Each wall is flat, endless, passes through zero and stands at right angles to its row. A trip goes straight from one point to another. Which walls does it cross, in order?
In the rows, zero is written as 128.

Walls:
(1): [125  76]
(2): [213 155]
(3): [112 147]
(4): [169 134]
(5): [159 121]
(6): [181 216]
(7): [123 103]
(8): [58 96]
(9): [139 197]
(10): [131 144]
Trips:
[105 118] to [37 94] => none
[139 111] to [162 117] => 6

Walls:
(1): [ 91 187  59 144 201 214]
(2): [111 118 210 134 162 104]
(3): [ 59 118 155 171  89 167]
(4): [115  75 124 159  90 202]
(5): [105 183  34 163  99 171]
(6): [106 173 172 130  99 112]
(7): [122 104  98 121 152 121]
(8): [ 94 159  86 118  75 124]
(9): [146 185 142  58 101 168]
Trips:
[127 210 145 172  67 101] to [185 207  92 134  34  87] => 3
[126 190 177  83  34 169] to [ 58 172 154 109 155 149] => 2, 1, 4
[ 81 139 151 100  55 166] to [133 165 183 152 171 141] => 2, 1, 5, 8, 4
[173 139  77 176 144  94] to [128 104 141 133 158  85] => 1, 5, 2
[191  12 105 156 126 145] to [150  66 132 135 203 149] => 2, 1
[190 176 229  86 140  69] to [176 124 200 100 134 165] => 4

Walls:
(1): [162 103  91 141 160  96 179  24  84]
(2): [125  98 178 156 146  42 103  87 193]
(3): [ 30  60 189 224 108 128 155 130 147]
(4): [129 134 122 143 108 217 174 175 109]
(5): [117 131 165 152  99 157 240 220 113]
Trips:
[ 67 164 140  85  48 128 171 152  90] to [130 166 129 109 145  83 158 179 141] => 3, 4, 2
[112 181 114 121 169 107 119  90 167] to [148 163 120  85 114 164  94 167 151] => 1, 2, 4
[ 50 147  77  45 175 155 139 228 155] to [164 188  68 105 135 115 155 146 125] => 1
[114  91  49  91 148 136  84 137 238] to [120 109 209 138  91  90 197 109 169] => 3, 5, 1
[191 156 133 113 155 127 170 159 158] to [145 146 144 113 160 160 115 101 173] => 2, 5, 4
[153 125  66 158  68 235 196 147 115] to [154 103 161 231 216  50 151  69 157] => 3, 2, 4, 5
[106 140 132 115 116 144 141 176 166] to [158 132  91 131 105 120 139 154 195] => 3, 2
[186 112 130 146 173 146 170  48 115] to [116 150  95  48 152 157  98  76  81] => 2

Walls:
(1): [130 108 152 131 186 141 116 157 124 159 170 159 135 163]
(2): [114  96  87  99 169 118 180  96 174 115 127 169 188 181]
(3): [197 179 195 143  98 154   7 197  78 134 127 133 177 115]
(4): [140  51 102  89 149 101 128 196  76 156 135 161 185 163]
(5): [ 81  44 124 145 170  69  82  96 124  79  65  81  95 139]
(6): [144  65  85 111 154 124 151 188 107  96 104 110 134 155]
Trips:
[140 139 148 119 122 180 126 159 161 126  74 129 102  35] to [155 125  81 117 110 102  63 109 167 110 193 114 128 184] => 5, 2, 1, 4
[144 136 114 171  94 109  93 102 111 160  71 131 125 162] to [135 120  58 123  95 100 113 152  55  86  79  84  87 120] => 6, 4
[ 72 101 160 107  23 113  72 104 124 125  99 211 105 168] to [ 85 153 175  91 138 126 117  54 154  99 156 147 112 160] => 4, 2, 3, 1
[ 35 173 139 238 133  55 204 118 165 117  33 124 162 163] to [138  92  65 101  93 119  88  69 166 137  78 128 203 146] => 6, 4
[107 119 127 134 177 136  56 123 125 115  52  52 147 104] to [119 172 193 164  59 107  84 106 211 163 153  45 192 192] => 6, 5
[143 205 106  49  81 151 179 152 125  95 135  26 157 150] to [ 85 109 207  92 115 129 129  84  87 147  58 118 102 145] => 3, 6, 5

Walls:
(1): [148 126 119 152 107 123 108 118 231 147 136 153 138 173 201  90 115 174
 168 146  94  86 133 139]
(2): [ 98  80 166 116 186 121 119 104 179 113 113 128 116 143 100  95 148  89
 146 106 120 121 142 143]
(3): [125  99 119 135 170 182 170 147 118 155 101 117 148  99 142 157  91  87
 166 129 129 108  80  75]
(4): [166  94 164 160 121 120 116 131  57 133 125 117 201 152 183 129 145  95
  64 123 164 164 127 133]
(5): [ 81 147 105  89 156 112 131  93 147 157  79 126 133 187 113  97 152 121
 129 120 116 112 137 128]
(6): [115 211 155   7 150  49 116 188 123 143 139 137 131 174 126 107 181 133
 102  51 122 135 127 104]
(7): [ 61 102  97 127 148 149 120  99  96 187 106 148 127 108 124  81  89  83
 135 126 164  94 125 143]
(8): [169  94 161 120 168  84 125 161 153 148 107 132 162 143 135 116  61  74
 101 106 179 145 156 162]
(9): [118 103 124 161 131 126 172 118 140 122 113 197  81 155  77 119 145 118
 152 100  93 148 165 116]
(10): [115 162 117 136 149 111 150 166 101 173 108 113 140  92 144 111 130 172
  71 109 132 149 173  94]
(11): [156  74 164 136 138 173 140 151 131 124 137 164 107 150 155 132 178 153
 131 129 153 118 163 137]
(12): [154 128 126 123 154 111 131  90 188  98 122 182 139 182 129 159 109  98
 137 127  91 101 120 120]
Trips:
[119 106 134  97 121 133 136 157 109 167 175 110 105 149 113 165 113  86
  92 121 179 102 155 142] to [ 89 169  97  73 118 100  82 169 150 126 150 128 120 180 107 161 133 117
 108 154 179 156 190 179] => 3, 5, 4, 11, 7
[109 211 120 177 170  61 125 109 161 138 162 103 108 191 109 139 151  56
  90 118 110 110 128 162] to [159 175 118 129 143 146 149  78 153 149 157 148 142 123 138 133 173  75
  79 105  64 119 181 105] => 10, 4, 8
